Rows are points. A path goes straight from each point to the next, and from the last back to the first. The post is the endless flat space through its rows: a point in 2 columns, a line in 3, a plane in 4, and so on, so that a path can go around it. Count how often the path circles the post. Going back the other way cancels.
In the rows, 128 means zero.

Post (2 x 3):
[[172 141 141]
 [106 157 132]]
Path:
[[185 124 163]
 [123 129 130]
 [151 113 171]
 [221 119 173]
 [ 97 118 147]
 [221 101 121]
 [163 133 117]
 [160  85 124]
 [123 134 145]
 [157 146 162]
 [188 188 178]
 [182 183 110]
 [ 99 157 111]
 [106 108 111]
 [ 70 118 153]
 [143 138 170]
 [160 156 152]
 [203 190 135]
 [189 155 100]
 [173 120 124]
 [101 124 145]
 [ 82 145 173]
 [113 166 167]]
Times around: 2

Post:
[[ 72 146 129 125 101 192  30 176 195]
 [136  88  83 134 168 125 159 185 150]
 [110 116 140 141  73  88  67 112 122]
 [104 132 187 176 106 146 102  45 143]
 [117 110 134 115 118 172 161 134 114]
 [122 171 145 166  66 149 178 114 125]
 [122 157 194 168 211  72 133 144  60]
 [138 149 193 103 154  83 153 144 117]]
Path:
[[128  80 144  89 178  98 156 236  95]
 [145 123 208 171 132 105  65 119  87]
 [147 181 159 125 115 131 102 134 158]
 [110 121  98 134 108 125  87 149 154]
 [ 90 143 160  93  57  98 134 102  89]
 [ 71 141 160 165 102 110 118  98  71]
 [109 170  86 144 148 125 154 153 147]
 [117 136 148 123 147 176 129 124 121]
 [166 142 160 140 133 100  74 133  92]
 [120 124 125 207 110 173 113 170 113]
 [ 82 122 179 121  93 113 117 142 120]
 [102 135 125 110 183  82 151 225  96]
 [ 72 153 161 180 132 127  65  35 155]
 [140 124 113 146 134  92  21 121 129]
 [117 114  70 214 111 141 119 168  51]
 [145 103 177 135 107  85 141 153 137]
 [ 73 132 199 123  84 167 104 125 174]
 [ 83 151 152 155 140 111 173 120 119]
 [121 117  95 129 151 105 117 114 167]
 [134 172 147 148 163 143  94 137 147]
 [133 149 175 148 102 134  71 113 106]
 [115 128 154 137 114 191 154 166  96]]
Times around: 2

Post (17 x 18):
[[ 87 150 147 139  99 100 122 122 113 169 161 119 157 149 107 164 118 119]
 [116 109 156  89  99 119 167 116 139 199  90 117 176 130 174 153 157  85]
 [167 104 189  92 131 141 105 117 101 174 111 128 176  86 148 153 137  75]
 [115 146 206 105 138 142 138 135 169 212 138 145 119 121 164 115  90 113]
 [129  80 184 139 179  97 159 126  91 195 128  74 136 160 140 127 125 108]
 [154  47  97 119 132 219  54 141 192 115 135  86 104 164 121 145 142 156]
 [146  70 104 156 112 197  54 155 171  74 143  84 148 138 143  89 204 213]
 [139 114 117 157 143 188  97 195 158  77  99  89 144 155  89  88 136 134]
 [106 138 187  98 106  22 141 107 156 117 105 135 146 175  88 136 151 144]
 [161 113 179 143 123 102 169 137 139 143 129  94 173  70 130 154 102 122]
 [138 125 155 127 161 202  98 135 162  39 125  93 143 170 129 147 150 174]
 [ 97 121 178 140 117  61 166 162 106 140  85 180 120 147 139 156 101 152]
 [111 103 144  99 139  58 147 162 142 130 156 154 192 153 136 132 116 139]
 [ 68 115 153 120 160  61 137 157 161 133 140 144 134 111 137 156 166 110]
 [146 110  62 102 158 193 115 168 125  62 163 101  93 144 109  78 135 171]
 [117 109 145 115 147 109 122  89 136 170  95 133 169  93 181 128  60  89]
 [143 119 153 177 136 114 160  83 131 172 164 160 143 126 132 142 135  62]]
Path (30 x 18):
[[ 99 134 116 141 148 117 117 111 138  57  73 125 207 179  51 166 118 116]
 [121 180 202  97 134 156 178 166 109  81  96 158 170 126  79 117  20 105]
 [143  43 113 137 164 113 126 123 119 116 164 112  85 108  83 149  89 114]
 [145 132 143 114 105 166 104 128 139 142 101 147 185  82 120 128 117 144]
 [ 89 213 119 155 130 114 123 116 155 181 133 182  87 133  89 131 105  81]
 [140  99 193 104 115 120 119 110 196 180  59  77 145 129 163 175 138 102]
 [ 59 113  73 121 143 146 159 195 110 161 154 123  77 212 153  66 166 110]
 [107 111 160  89  51 123  81 116 135 141 163 119 180 142 118 107 158 113]
 [137  64 160 105 153 168 163 139 156 180 116 134 115 103 146  88  98 139]
 [160 165 194 176 166  86 127 105 116 122  79 139 155 108  72 145  80 125]
 [119  84 132 119 144  45 149 192 166 183  96 101 151 127 135  99 148 125]
 [172  70 131 100  83 177  97 190 177 158 108  81 162 117 173 178 154 124]
 [132  56 145 142  92  97 149 124 153 119 147 125 131 188 143 133 195 101]
 [ 76  95 195  86 170  84 172 138  79 106  99 108 159 161 165 154 201 149]
 [150  75 156 140 114  90  78 125 142 118  73 120 188  95 108 115 162 159]
 [136 171 107 204 151 180 188 145 163 149 219 101  98 144 114 103  79 184]
 [118 161 201 105 118  95  96 171 163 134  53  90 178 128 161 135 129 127]
 [103  56 193 142 116 106  86 221 197 106  63 168 113 130 181 120 154 168]
 [ 83 100 199  97 107 103 134  97 145 131 107 109 128 168 130 139 114 107]
 [ 49  91 130 168 104  76 111  83 192 163 126 147 122 186 142 121 112 180]
 [111 101  98 107  49  96 114 129 172 133  87 175 152 115 142 111 109 130]
 [149 121 177 152 138 168 167 142 115 157 170  64 130 136 153 125 140 105]
 [142 143 149 177 107 146 155 157 172 162 128  88 114 108 144 153 138 136]
 [ 93 110 134 116 139 118  78 213 166 181 155 104 156 167 125 158 155 154]
 [153 142 206 121 106 105 138 113 149 134  61 187  80 103 185 213 107 111]
 [109  96 121  42  99 162 104 125 172 141 167 129  91 119 156 154 195  89]
 [ 52 168 158  87 126 133 125  57 129 184 204  97 142 188 118 133 105 113]
 [ 49 133 184  65 194  83 139 195 182 104 111 171 137 124 137 143 152 134]
 [118 109  79 137 146 148 110 132 131 192 171  68 189 113 156 116 198 126]
 [159 117 149  91 120 116 105  89 125 143  89 135 144 136 149 146 164 136]]
Times around: 3

Post:
[[136 160 118 165 120 125 105 149 138  75 131 125 139 109 131 108  86  96]
 [113 154  82 135 109 150 150 158 138  85 167 132 139 147 160 117 123 131]
 [ 99 129  80 124 132 140 114 131 106 133 120 112 178  90 132 139  90 142]
 [147  92 157 134 130 158 146 124  82 159  80 128 153 123 118 179 145 135]
 [ 97 127 142 106 141 166  77 103  78  88 119 138 141 137 135 105 109 138]
 [164 115 150 131 157  82 143 120 139 152  88 128 110 144 123 106 122 115]
 [134 162 138 124 152 151  74 104 135 149 108 116 143  92  68 126 156 128]
 [173 139 108 123 176 105 175  91 111 110  91  93 147 114 106  96 106 167]
 [129 128 153 104  79 182 119 102 126 131 177 155 140 163 116 176 149 122]
 [141 159 122 130 143 116 118 110 162 123 110 153  61  82 126  73 126 116]
 [114 136 118 123  78 101 148 203 115 118 177 148  89 112 133 147 111 104]
 [112 131 124 131 106 122 108  97 126 118 146 175 118 140 128 116 175 107]
 [ 97 104 152 136 106 144 112 140  93 150 178 138 144 123 143 116 142 119]
 [123 148 144 119 169 151 157  76 136  77 111 106 132 159 115 154 122 115]
 [152  91 167 135 175 129 176 111 113 152 135 178 159 165 121 136 148  89]
 [138  88 174  73 146 151  77 111 115 117 124 120 160 105 114 131 133 128]
 [ 99 119 109 150  93 139  95 155 140 135 121 110 120  87  58 141 104 101]]
Path:
[[ 98 127  81 115 135 138 121 121 176 110 174 190 103 100 129  82 136  79]
 [203 181 168 132 118 163 194  88 103 121 109 123 142 140 122 155 129 138]
 [195 121 177 158 176 132 147  73 170  97  96 102 184 123 114 101 116 111]
 [111 160 135 112 176 151  96  94 102 117 125 137 111 163  92 164 123 130]
 [115 163 135 104 110 159 113  96 128 129 177 150  76 110 155 124 100 116]
 [ 90 160 114 109 138 142 158   7 121 186 136 194 119 147 103 107 178 118]
 [ 68 169 105 120 132 151  85 147 146  91 128 147 118 122 131 142 122 103]
 [101  99 180 129 126 186 125 180 119 128 185 138 148 148 108 185 129  81]
 [158  42 199  92 170 136 101 149  57 130  64 110  93 125 149  92 134 134]
 [147 137 145 108 127 153 156 149  89  95 154 152 138 124 133 145 147 107]
 [131  76 194 145 109 183  72 139  92 127 119  90 182 136 125 127 114 111]
 [175 129 183 119 163 158  94 154 102 157  98 198 149  95 134  69 160 138]
 [183 106 158 172 127 121 100  65 135 142 106 110 187  90  80  90 149 154]
 [118 184  67 138  69 127 107 148 125 125 182  87 102 121 131 170 122 143]
 [106 113  75 143 174 137 170  87 108 125  66 183 108 189 141  73 164 124]
 [ 87 155 157  76 167 138 124 117  52 120 123 145 127 145 167 119 137 150]
 [159 123 171 129  79 155 115 193 131 115 160 135 106  92  89 148 103 119]
 [177 157 174 165 126 133 107 164 139 126 149 151 110 158 122 123 142 130]
 [151 155 167 150 138 160 166  97 158 133 197 187 140 136  98 103 132 126]
 [212 192 153  92  82 138 154 108 132 102 138 137  95 136  76 135 132 137]
 [119  88 176  73 199 154  67  74 128 108 128  72 160 149 102 126 120  98]
 [ 88 114 173 203 167 156 107 147  69 123 169 100 150 124 116 113  57  85]
 [139 134 106 107 131 131 137 111  87 119 100  97 136 124 134 185 134 172]]
Times around: 3
